Each point is reached from the start by the listed moves, each made 0, 1 or 2 times, or once backwards (-1), plus a little noise. Say if it took an odd or an even number of moves. Then give how often each move was made.

Moves:
(1): 25 24  9
(2): -29  19 -19
Start:  9  7 -5
Points:
-17 -17 -14 => odd (-1, 0)
60 53 14 => even (2, 0)

Moves:
(1):  15   0 -13  -3 -11
(2):  2 13 -1  6  1
(3):  9  0 14 -7  0
(4):   5  -8   4  19 -10
Start:  4 -4 -3 -2 -7
Points:
 17  14 -28  32 -25 => odd (1, 2, -1, 1)
 52  -5  -2 -22 -28 => even (2, 0, 2, 0)
 60  14   1   8 -35 => odd (2, 2, 2, 1)
 56   6  -9  34 -46 => odd (2, 2, 1, 2)
 -3  -9  -5 -26   1 => even (0, -1, 0, -1)

Moves:
(1):  6  2  4 -4  1 -5 -4  1  2  3
(2):  1 13  0  0  3  1 -7 10 -6 -8
(3):  1 -1  7  4  7 -3  4  4  2 -1
(4):  4  1 -7  4  6 -3  1  7  0  7
(5):   4  -7   0 -11  10   4   0  -3   1  -1
(6):  1  4  2  2 -4  8  0  2  9  2
(7): -9  7  1 -5  0 -2 12  0  3  8
(8):  -3 -11   0  -3  -6  -2   1  15  -5   4
Start: -2  1 -5  4  3 -6  7 -4  6  4
Points:
-24 -33   1 -17 -17   7  33  10  11  19 => even (-1, -1, 0, -1, 1, 1, 1, 2)
-12  35 -15  14  11   9  35  -2  32  31 => even (-1, 0, 0, 2, 0, 2, 2, -1)
-18 -13  -1 -16  -1   2  23  -2   1   6 => odd (-1, 0, 0, -1, 1, 0, 1, 1)
-18   2  10 -35  19  -1  22  35  -8   2 => even (0, 2, 1, -1, 2, 0, 2, 2)
  8  14 -26  22 -11  -3 -18  60 -11   5 => even (0, 2, -1, 2, -1, 1, -1, 2)
 10 -12 -17  12  -5   3   0 -10  16  13 => odd (0, -1, -1, 1, 0, 1, -1, 0)

Moves:
(1):  7 -2  1  2  0 -4 -1  0  0 -2
(2): -2 14  3 -7 -8  4 -4  0 -5 -3
(3):  -4  -5   2  -4  -3   5   4  -4   4 -10
(4):  3  8 -2  5  3  6 -2  2  9 -6
(5): -7 -1 10 -6  8 -6  4  8  7  2
(6):  1 -2  7 -3  8  7  0 -4 -3 -6
(7):  6  6 -2  9  4 -2 13  0  1  5
(8): -1  7  7  4 -5  0 -3 12 -4  4
(9):  8  8  4 -1  1 10  2  1  7  4
Start:  -6   1   6   2  -2  -1  -1   1  -7 -10
Points:
 -2  30  36 -19  25  36  10   4  39 -34 => even (0, 1, 1, 2, 2, 1, 0, -1, 2)
-19  -8  18 -11   8  -5  36 -19 -10 -28 => even (0, 1, 2, -1, 1, 1, 2, -1, -1)
  9  19  40 -21  22  22  10   1  30 -33 => odd (2, 1, 1, 1, 2, 1, 0, -1, 2)
-14  12  57 -21  13  22 -12  16  17 -60 => odd (2, 1, 2, 2, 2, 2, -1, 1, 0)
-13   2  27 -18  26  40  -4  -8  27 -46 => even (-1, 0, 1, 2, 1, 2, -1, -1, 1)

Moves:
(1): -4  5 13 -1 -2 -4 -4 -1  6  7 -8 -1 -1
(2): -2 -1  2  4  8 -3 -3 10  3  2 -8 -4  2
(3):   4  -3   1  -7  -2 -12   1   8   2  -6   2  -1  13
(4):   0   5   3   4   4   0   3 -12  -3  -5  -3  -2  11
(5):  6 -7  1 -3  3 -2  5 -3  8 -1 -3  8  0
(6):   1   2  -5  -4   5   4  -8  -1  -3  -7 -13   0  -3
(7): -8 -4 -5 -6  9  1 -3 -1  3 -3  3  3  4
(8): -5  0 -4 -2 -6  3  0  0 -5  0  0  4  2
(9):  6  4 -2  1  2 -2 -3  2 -1  0  9  4 -2
(10):  -6 -10   5   4   6  -1  -1  -4   2  -1  -2   1   5
(11): -13  -2   7   4  -4  -5  16   4  -5  -7 -11   3   3
(12):   2   3   3 -10  -5  -4  -8  -4  -8  16   1   1  -3
Start: -4  4  3  4  2 -3  5  2  4  4  0  2 -2
Points:
 19  -3  -2 -28   2 -39   2  17  -3  18  -9  14  30 => even (-1, 2, 2, 1, 2, 0, 0, 1, 0, -1, 0, 2)
 11   6 -26 -38   1  -1 -40   3  -4   8  11  16 -10 => even (0, -1, 1, -1, 0, 2, 1, 1, 1, 0, -1, 1)
 -2  35  25 -11  18 -35 -24   5  -8  32  -7 -15  23 => odd (1, 2, 1, 2, -1, 0, 1, -1, 1, -1, 0, 2)
 18  16  37 -22 -17 -27 -11  10  17  60 -27  12 -30 => even (2, 1, 0, -1, 2, 0, -1, 0, 0, -1, 0, 2)
 10   4  -2  11 -12 -35  47  53   1 -34  10   9   7 => even (-1, 0, 2, -1, 0, 0, -1, -1, 2, -1, 2, -1)
